Every row gives one point. Examples show where two turns around zero, p and q, send a point. Write where each new point lands after one turn and then the other. Backwards means that the second turn is done in reverse. Each puzzle has new turns, and all numbers are rounded.

Turn p:
[4,150] => [140,54]
[-95,154] => [106,147]
[27,-214] => [-187,-107]
[93,18] => [52,-79]
[-29,-109] => [-112,-15]
Turn q:
[38,-73] => [67,-48]
[88,1] => [78,41]
[-246,-5] => [-217,-116]
[58,176] => [-28,183]
[62,-100] => [101,-61]
Where do these land?
q, then p backwards: [51,33] => [-37,48]
p, then q: [-1,-200] => [-131,-151]
q, then p backwards: [-50,167] => [-163,-62]

Turn p:
[-34,-59,10,-124] => [95,-102,26,3]
[-120,181,-20,55] => [-91,18,-101,-178]
[192,-151,-214,22] => [121,120,-100,259]
[-185,-64,12,-68] => [-9,-202,-37,-32]
[-44,147,42,66] => [-91,54,-13,-135]
[189,114,85,67] => [-20,212,117,-35]
[3,-168,86,-18] => [-5,-100,109,118]
Turn q:
[216,89,-15,-84] => [113,34,195,100]
[5,-1,-73,367] => [-195,-318,8,27]
[-147,-12,-49,-44] => [-78,86,-112,-7]
[-89,15,33,-30] => [-35,59,-39,-63]
[-92,-23,106,-100] => [44,103,-60,-119]
[106,-68,-3,-108] => [149,36,8,63]
Where do these land?
q, then p: [68,18,98,128] => [50,-102,110,76]
p, then q backwards: [61,-100,-130,103] => [-27,-52,-184,-63]
q, then p: [-56,-145,45,72] => [105,-24,-83,113]
p, then q backwards: [96,22,56,-89] => [93,39,71,-75]
q, then p: [-168,206,-69,-215] => [-70,45,-80,-329]

Turn p:
[-66,102,-135,-108,-1,-28,-34,220] => [-125,-44,-116,172,143,-93,-69,22]
[-52,43,132,274,86,-52,70,58] => [89,-53,103,-36,-25,145,-258,-67]
[-48,-35,-250,-110,-12,21,-184,-39] => [-167,-6,-242,-31,48,5,139,71]
[147,47,115,-45,76,142,92,-99] => [72,-133,184,-36,-73,-60,124,-32]
[85,-34,8,-38,-38,-95,125,-143] => [29,118,114,22,-22,72,138,-59]
[-163,9,-375,-61,-65,13,-129,129] => [-182,-25,-365,154,84,43,20,93]
[227,50,103,-148,-41,-73,-72,-96] => [-3,66,179,-106,135,-94,175,49]
[2,-38,84,121,-144,46,45,-17] => [167,47,29,1,-67,49,-47,92]
[-83,84,105,202,124,-48,34,182] => [24,-96,55,17,42,52,-307,-77]
[-50,42,161,-68,-13,5,33,-124] => [-37,63,151,-42,-129,-63,7,32]
[0,-271,51,-21,29,70,20,-69] => [132,63,-95,-113,-136,-59,79,-126]
Turn q:
[-20,-102,146,23,-77,-49,-65,27] => [15,56,53,23,32,-104,53,-157]
[-51,-53,247,-224,23,45,131,78] => [70,11,-154,-3,-9,95,-93,-309]
[95,67,199,-35,-2,-66,84,148] => [-57,40,-121,-133,-83,21,89,-188]
[37,69,-257,-24,48,-235,-113,61] => [-269,-136,100,-55,-70,-88,-83,153]
[-81,10,-114,-1,-41,51,-33,-156] => [19,23,27,148,60,11,-59,137]
[-61,-33,15,38,-75,21,136,-176] => [61,92,33,183,-34,114,35,13]
[24,88,-63,76,11,159,-139,-176] => [99,2,-80,90,105,-79,53,222]
[287,-53,-175,-23,48,-90,-2,193] => [-43,-90,57,-247,-260,-111,-63,77]
[-79,-10,157,141,-50,-52,34,26] => [-19,81,62,8,66,36,164,-121]
[-258,63,-14,-27,-74,278,-11,-58] => [127,131,-54,74,286,123,-118,69]
[107,-48,-142,57,189,-64,-21,32] => [-3,-210,79,-86,-95,-17,23,104]
Where do these land?
p, then q: [-112,-33,-144,-51,100,36,-15,-46] => [2,65,120,93,50,79,-93,76]
q, then p: [-86,154,-19,43,87,18,126,45] => [3,-147,-94,73,-118,-91,31,-17]
q, then p backwards: [61,-295,-70,68,-198,-279,169,121] => [-111,54,299,-71,139,-91,246,-251]
p, then q: [54,195,29,242,-42,50,-54,-58] => [200,-6,-31,-173,77,-102,-71,-136]
p, then q: [-15,2,12,-48,122,-82,-59,320] => [-82,-274,93,115,57,-116,62,77]
q, then p: [-34,65,32,-95,-123,33,-77,5] => [-156,-34,-13,-19,61,78,-35,20]
q, then p: [2,53,157,-83,84,3,-143,-104] => [-24,32,-89,-10,21,200,45,-143]
p, then q backwards: [163,-43,-5,-158,33,114,-35,-234] => [151,16,91,270,73,-96,-19,64]
q, then p: [-32,-98,9,82,-63,107,87,-49] => [85,-106,138,-18,51,-7,22,42]
